Each row is a point. Examples show where two turns around zero, p and q, send a point. Write where each new point lands after one turn and then the other. Backwards means that the second turn is done in reverse. Each puzzle has new turns, and all numbers are rounded.

Turn p:
[ 37 -36] => [27 44]
[-34   6] => [  1 -34]
[-51   9] => [  2 -52]
[ 35 -10] => [ 2 36]
[14 31] => [-33   7]
Turn q:
[ -6 -26] => [ 12 -24]
[ 23 -30] => [37 -9]
[-49  61] => [-76  17]
[5 2] => [3 5]
[27 -8] => [26 11]
Where do these land?
q, then p: [ 22 -35] => [ 5 41]
q, then p: [26 25] => [-36  -3]
p, then q: [-48  10] => [ 31 -38]

Turn p:
[-26  46   9] => [-53  -2   8]
[ 45  35 -14] => [-12  51 -26]
[-16 -34  21] => [ 23 -23  28]
[ -3 -47 -17] => [ 42 -26 -10]
Turn q:
[-31   3   1] => [-13   5 -28]
[30 33  5] => [-12  18  39]
[62  2 23] => [  4 -21  63]
[ -4   6 -36] => [22 28 -9]
[-28   6  45] => [-47 -21 -15]
[-29 -49 -37] => [ 45 -10 -50]
Where do these land?
p, then q: [ 23 -23 -11] => [15 10 29]
q, then p: [ 24 -10  20] => [20 -5 26]
q, then p: [-32  52 -30] => [-64   5 -23]
q, then p backwards: [ 20 -16  34] => [-40 -10  12]
p, then q: [-63  26 -29] => [ 27 -20 -66]
q, then p: [ 27 -29  16] => [38  2 20]

Turn p:
[-25  35  28  -8] => [-31 -14  18 -35]
[-48  17  54 -39] => [-26 -47  55 -33]
[34 25  5 41] => [  4  45 -24 -30]
[  7 -27 -17  25] => [13 27 -2 28]
[ 36 -10 -15 -23] => [ 33 -16 -28   5]
[-31 -14 -34 -32] => [-17 -36  -2  41]
[ 26 -25 -22  36] => [ 22  41 -17  24]
Turn q:
[ 18 -45  -5   1] => [  4 -46  -7  12]
[-44   4  54   7] => [ 37  12  28 -51]
[ 50   3  21 -21] => [ 26   0 -50  15]
[-25  15 -67  -4] => [-69  12  18  11]
[ 1 23 -2 17] => [ 3 23 11 12]
Where do these land?
q, then p: [36 25  8  1] => [-11  25 -35  -3]
q, then p: [ 26 -26 -42 -10] => [-15  26  20  44]
q, then p backwards: [ 28 -16  -8  14] => [ -4 -21 -22 -19]
q, then p: [ 22 -34   1 -17] => [17  6 -3 40]
p, then q backwards: [-21  -1   4  21] => [-14  17 -18  10]
p, then q: [ 6 61 29 -3] => [-38  -7 -31 -47]
q, then p: [-97 -10   8  -6] => [ 11 -78  49 -31]

Turn p:
[ -2  42  -7 -30 -56  23  33  19] => [ 24  -5  38 -64  -4  25  18 -27]
[-22  45  16  26  35  10  32  12] => [-12  12  41  16   0  -6  58  17]
[-23 -49  23  56   5  27 -20 -15] => [ -2  10 -14  79  -9  23  -8 -29]
[  1  21  37 -24  30  22 -22   4] => [-48 -23  22   2  -6  19   0  23]
[ 27  18 -14 -36 -20 -13  26 -27] => [  2   8   3 -52  39  -8 -10  -4]
[ 34 -69 -13  36  -2 -18 -22  12] => [ 41 -14 -59  44   5   2 -29   9]
[ -3  31  -9  39  -9 -96  -1  -3] => [ 40  -8  21  12  11 -97  -3   6]
[ -3  46 -27 -33  14  18 -12  -5] => [-22  25  27 -40 -16   5  -7  29]
[-10 -85  -4 -33   4  28 -14   5] => [-24  -6 -78   6 -21  39 -17 -23]
Turn q:
[ 43 -15 -22  38  16  -6 -15  22] => [-22 -25 -33  33  25  -8 -31 -11]
[ -7  25  -9 -45 -17  39 -12 -42] => [ -1  38   9  -4 -36  42  12  41]
[-44  29 -21  43  21 -49  -1   5] => [-35 -12  -7 -15 -34 -47  13 -53]
[-31 -58 -26 -24  18   0  -4  12] => [  7 -15  13 -46   5  32 -43 -25]
[ 21  20  35 -10 -44  -1 -18  -7] => [ 10 -11  -7  12   7   5  47  42]
[-26 -62 -52  41 -41  32 -31  15] => [-55 -36  16  -2  32  73  -6 -43]
[ 45  32  30 -13  12 -43  48  42] => [ 36  22 -38  -2  39 -72   7  13]
[-41   8  31 -46  33  27  -2  10] => [ 12  16  53 -38 -18 -14 -21  33]
[  3  17   0   8  41  27  49 -37] => [ 22  53  19  36 -25 -13 -23 -18]
[ 36   4  34   7 -38 -27 -14 -20] => [ 26 -29 -27  26   3   2  44  20]
Where do these land?
q, then p: [-35 -50 -47 -33  33 -16 -44  37] => [-58  -6 -37 -28 -47  21 -58 -15]
q, then p: [-20  11  17 -35  39  44  13  62] => [-47 -63  22  -3 -31 -31  -1  31]
q, then p: [ 34 -33  23  10 -47  49  32 -31] => [ 9 12 27 46 33 52 34 38]
p, then q: [ 41  34   3 -11  38 -10  -7 -24] => [-12 -19  20 -35  11 -46 -26  10]
p, then q: [-48  38 -15  48 -12  36  18 -34] => [ 13  26  20  47 -25 -42  54  21]
p, then q: [  1  15 -18  26 -21 -36 -28  19] => [ 12 -38 -39  11  19  -4  18  13]
q, then p backwards: [-46  17 -47 -28  -9 -13  27  27] => [-26  12 -33 -55 -13  10  31 -31]
q, then p: [ 15  44  49  32  24 -13  19  -5] => [ 43 -21   4  21  27 -56  11  -1]
q, then p: [ 49 -36  22 -27  -7  24  -9 -10] => [ 21 -13 -11  24 -11  45   0  48]
p, then q backwards: [ -9 -35  24   0 -39 -34 -47 -22] => [ 13 -31 -17  40  62 -21  -3   6]
q, then p backwards: [ 20  -4 -12  18   0 -32  27 -20] => [-17 -42  -7  18 -17 -11  14   1]

Turn p:
[-24 -24  43  -3  -3 -10   3   0 -23] => [  5  -2  29 -45  -6 -17 -15  12 -10]
[-18 -21  23   0  23  32  11 -36   5] => [-13  29   1 -20 -17   4   0  16 -49]
[ -7   5 -13 -13  -6  -1 -32  17 -16] => [ -4 -20   7 -10  25  11  21  -8  14]
[ 12 -22 -13  -2  -3  11  15  25  18] => [  7   6  26  27 -17   8   5 -15   2]
[ 12  17 -17  13 -18  -7   7  -5 -21] => [  2 -16 -11  18   9  -5  -3  26  17]
[-23 -24  -4 -15 -17 -22   5  -3  13] => [  7  11  11 -23 -26  12   5   0  25]
[ 14  11 -11   3  29  -6  12  -1   0] => [  0   2 -18  17  -4 -24  12  -8  -7]
[-20 -27   3  18  -4  -6 -20   6  19] => [-18  28  23 -14   4   7  -4 -10  17]
[ 64 -11  -5 -10  11   8 -13   4  18] => [-33 -27  -2  38 -18   3  -7 -35 -13]
[-12  97  -6   9 -13  -1  11  -7 -13] => [ 47  -9 -66  10  51  -1 -14  21   6]
Turn q:
[ 10 -25  47 -11  32 -28  19 -21 -20] => [-58   0  41  19  12  -6   9  -6  18]
[ -8 -10   3  -6  -3 -20   0   5  28] => [ -2 -14  -7   9  26   1 -18  -9  -2]
[-15 -13  33  25 -21   1 -34 -17  43] => [ -1   2  -3  -1  17 -51 -44 -13 -28]
[ 23  18  21  17   0  -6 -15   8 -32] => [-16  24  16 -17 -23   1 -15  24  14]
[  6 -38   4  -8   1  -4  -9   7 -22] => [ -2 -10  29 -14  -4   0   0 -24  21]
[  3  41  -5 -21 -28  34  -2  11  20] => [ 23  12 -42 -27  16 -10  17  27  -9]
[-19   0   0 -11  28 -18  -6  -7  34] => [ -5  11  -8  30  32   8  -9 -19 -12]
[-22  -7 -31  22 -13  -8  18  11 -14] => [  7 -30 -12   2 -32  23  -4 -10  -9]
[ 22  32 -23  12   5  40  21  23 -17] => [ 23  14 -29  -1 -36   6  28  29  24]
[ 14   1 -41 -21  -5  -5   6 -21  13] => [ 34 -15  11  12  19  17  19  12 -13]
[-13   1  -9   2   3  15   2   2 -35] => [ -3   6   2 -14 -29  12  19 -11  -2]
Where do these land?
p, then q: [  3  10  11 -18  -3  27  16   2 -13] => [  1  -1  20 -13 -20  -2   8   1  26]
p, then q: [ -8  36 -36  24  34  16 -15 -26 -22] => [  0  -5 -25  39 -29  52  11  -8  11]
q, then p: [-10 -18 -17   9   1  13  32 -31 -22] => [  9   2  27   0 -24  -7 -24  38   4]
p, then q backwards: [ 26 -10  -2 -18   5 -18 -21  17   6] => [-18 -39   6   1   4  -1  15   8  -9]
p, then q: [ -7 -14  -2 -13 -16  11  -2  -9  28] => [ 11   8 -13 -19  -5 -21  17   7 -11]
p, then q: [ -1  -4  47  -9  13 -28 -20  14  13] => [ -5  11  37  -9  38   4   8  -7 -29]
p, then q: [-25 -20  -4  -6 -10  27   7  23  -9] => [-27  11  -5  -6  -2 -22  14  16  27]
p, then q backwards: [  2 -12  27  -6 -36  -5 -18  12  -3] => [ 10 -22  -1  -2 -19 -34 -13  14 -13]
q, then p: [ -4   9   4 -25 -16 -35  -8  21  13] => [-13   5   4  -6  10   7  35 -22 -28]
q, then p: [ 24  22 -28  61  28  -8  29 -24  10] => [ -7   6  41  36  43  -6 -40  17  34]

Turn p:
[ -4  11  -6  11  19 -26  -7 -30 -18  -7 -11  15] => [ -3  24 -10 -21  23 -11  -5 -14  -5 -18  18  18]
[-15   3  41  -9 -17   6  -4  14  22  11  11  30] => [-18 -19  41  18  13  21   3   4  26  -6  -9   4]
[  9  15 -14  17 -11 -13 -38 -32 -25  -3   3 -20] => [ 30  29 -21   7  -5   0   1 -40  -3  -7  20  18]
[  4  -3 -37  -9 -21  -7  -4  30  15  13   9  -3] => [  8  -7   0  12 -21 -24  17  14  11  34  -7  14]
[ 34  10  13   9   3 -13   4 -12 -17  -3  18   6] => [ 16  29  10   6  23  10   2   2 -16   4  17  -9]
[  3 -13 -15  -9   9  25  19   5  38   6  -8 -14] => [ -9  -8  -6 -17 -31   4 -14  22  13  19 -19 -18]
[  9   7  13 -10 -19  -9   5 -21 -24 -27 -12   5] => [ 15  10  -1 -10  11  10  30  -4  -7 -31  11  -6]
[ -8 -19 -12   7  13  26  -6  26   1   5 -21  -7] => [  0 -30 -25  -1  -3  -4 -15   4  -2  11 -27   0]
[-10 -49  -8 -10  12  14   6  18  23  19  -9  -8] => [  1 -43  -7  -7 -19  -7 -30  29  12  13  -4  -4]
[ 11   0 -24  -1   0  28   5   4  10 -12 -31   5] => [  5  -4 -25 -27  -5   7  11   8   7  10 -31  -3]
[  5  26   3 -20  11 -13 -14  -5 -22   5  12 -16] => [  9  25  12  14 -10  -8  -3  -8 -27 -16  -1  15]
[  1  19   1  13 -11 -11  20 -26 -30  12  10   0] => [  4  14  17 -14  10  -7  12 -30 -22   2  23 -10]
[-19 -16   0  -3  22  18   9  10   9 -13  26   0] => [-33 -15  -9   9 -11  16 -12  17 -13   8   7   0]
[-20  12  45  15 -11 -26   6  19  17  -6   3   6] => [-27  -3  22  31  23  -9   4  -6  26 -20   2 -20]
Turn q:
[ 16 -35 -18 -14  39 -14  13  15 -11   9  -2   4] => [  8 -22 -12  -1  54   0   4   5  13 -11  18  -8]
[ 22   4  -3  21   6 -14 -26 -17 -11 -20  -5   6] => [  6  16  18  20   6  12 -18 -12  28  -7 -15   6]
[-18   4  -8   6  14   2  22   9  13   6   8   5] => [ -3 -15 -20  -1   6  -8  16  -6  -7  20   0   8]
[ 25   8 -13  16  19  24   3  13  31  19   7  -9] => [ 12  10 -21  -6  17 -28 -26   2  -4  34  -2  -6]
[-60   2 -13  -5   3  33 -22   4 -11   2  -8  -7] => [-33 -33 -15   0 -24  30 -22   6 -28   6   8  20]
[ 10  -8  -8  21  -5  20   2  -1  15 -48 -21   1] => [-13  25 -14  16  -7  23  -3  23  32  24 -11  -8]
[ -4   5  26 -15   0  40 -21  13  -4 -33  20   8] => [-38  18  17 -11 -20   7 -13   3  11  18  38   5]
[-36 -11  28  -7 -14 -16 -11  -1  -6  24   1  -2] => [ 10 -25  21  11 -22   5  13   1 -32 -14  16   6]
[-20   1 -12  -8  -4 -17  12 -13   4  20 -12  18] => [ 10 -24   4 -10   5   9  20  -1 -16  -2 -23   6]
[ 20   9 -12 -12 -16  -1   3  13 -10  12   3  14] => [ 13  10   0 -32   4  -7  -1   2   5 -13  -2   9]
[ 27  13   9 -11  -7  34   7   5   7  -8   1   9] => [-13  34   3 -27   2  -6  -6   9   2  17   6  -7]
[ -9  10  -2 -17 -12 -18  -7 -33  -1  -2 -15 -25] => [-13  -9  13  11 -15  -1  -1   0 -10 -26 -31 -20]
[ -6  -3 -10   0 -14 -27 -24  -4  -4  -2  11  -4] => [ 13 -19  11   5 -18   0  -8  -8  16 -19  -5   3]
[ 13 -10 -14  30  -6 -21  24 -21   0  17   8  -6] => [ 36   3 -18  11   7   1  12 -26   0  -3 -19 -16]
[ 21  11  50  -6  -3 -24  24  17 -13   3   3 -11] => [  5  32  15  13   5 -33  33   2 -10 -24  22   1]
Where do these land?
p, then q: [  5 -37  17 -17   4  -9  10  10  37  -2  12 -27] => [ 23   0 -14  13 -39 -18 -19  23  14   2  26   1]
p, then q: [ -5  18  10  -6   4   9   8   6 -10 -13  19  15] => [-17   7 -11   6   2  14  11  -8 -18   3  10  14]
p, then q backwards: [  4  13  12 -14  -2  -8   1 -18 -28 -16   6 -22] => [  0  -4  24   3 -18  -5  11  -6 -28  17   1 -16]
q, then p: [ 11  17 -15 -20   2  -4 -26  25 -16  -9 -37   5] => [-23 -10 -12  18  21   4   9  23  14 -15 -29  26]
q, then p: [-20  15  13  19  -1   4  13   0 -14 -15  -4  -4] => [-16  -4   0 -17   9   1  20 -24  -2  14   3   0]
p, then q: [ 12  -6  -4 -13   2   4  -9  -4  31 -11  -7   4] => [  0   2  -6 -15 -10 -13  -6  27   3  17  -3   8]
q, then p: [  6  16   5 -13  13  -4 -15  -7  26  38  14 -26] => [ 31   4  -4  17  12 -25 -13  -4  -2 -29  28  10]
p, then q: [  6 -18 -18  -7   0  13  -4  -7  -5 -11 -11   9] => [  1  -4  -8 -28  13   4  -2  11   9  -1   5  -4]
p, then q: [ -1   5   4  -9 -22 -12   5  -9  44 -18  -3   8] => [ -6  -2 -11  -3 -24 -28  18  20  -4  30  -4  -5]
q, then p: [ 12   1  -3   7  15 -18   9  -3 -15   2 -10  17] => [-14  14  -5 -18  16   8 -12  11  -4  -3  -9  -6]
q, then p: [-30 -12  -3  32   6   3 -15  -3 -25  -6  14  13] => [  1  -9  -3 -18   5  42  -2 -15   6  27  14   8]
q, then p: [ -7 -33   8 -10 -12  -1  11  -9  10  97  15   7] => [ 70   5   2   4   8   9  -9  28 -66 -13  29  -8]
p, then q backwards: [ 11  -7  12  -2  10  22   5 -13  -4 -18 -23  -1] => [  5 -14 -26  -9 -15   7   9 -11 -15   9 -14  -3]
q, then p backwards: [ -6  17 -39   9   0  -6  14  22 -17  -5  -2  -7] => [-15  -5 -19   4  11   3 -28   0   1 -23 -30   3]
q, then p: [  3  13   0  43 -21   6  -7  10 -14 -13  18  11] => [  6  24  17 -16   2  21  21 -15  22  24  -4  12]
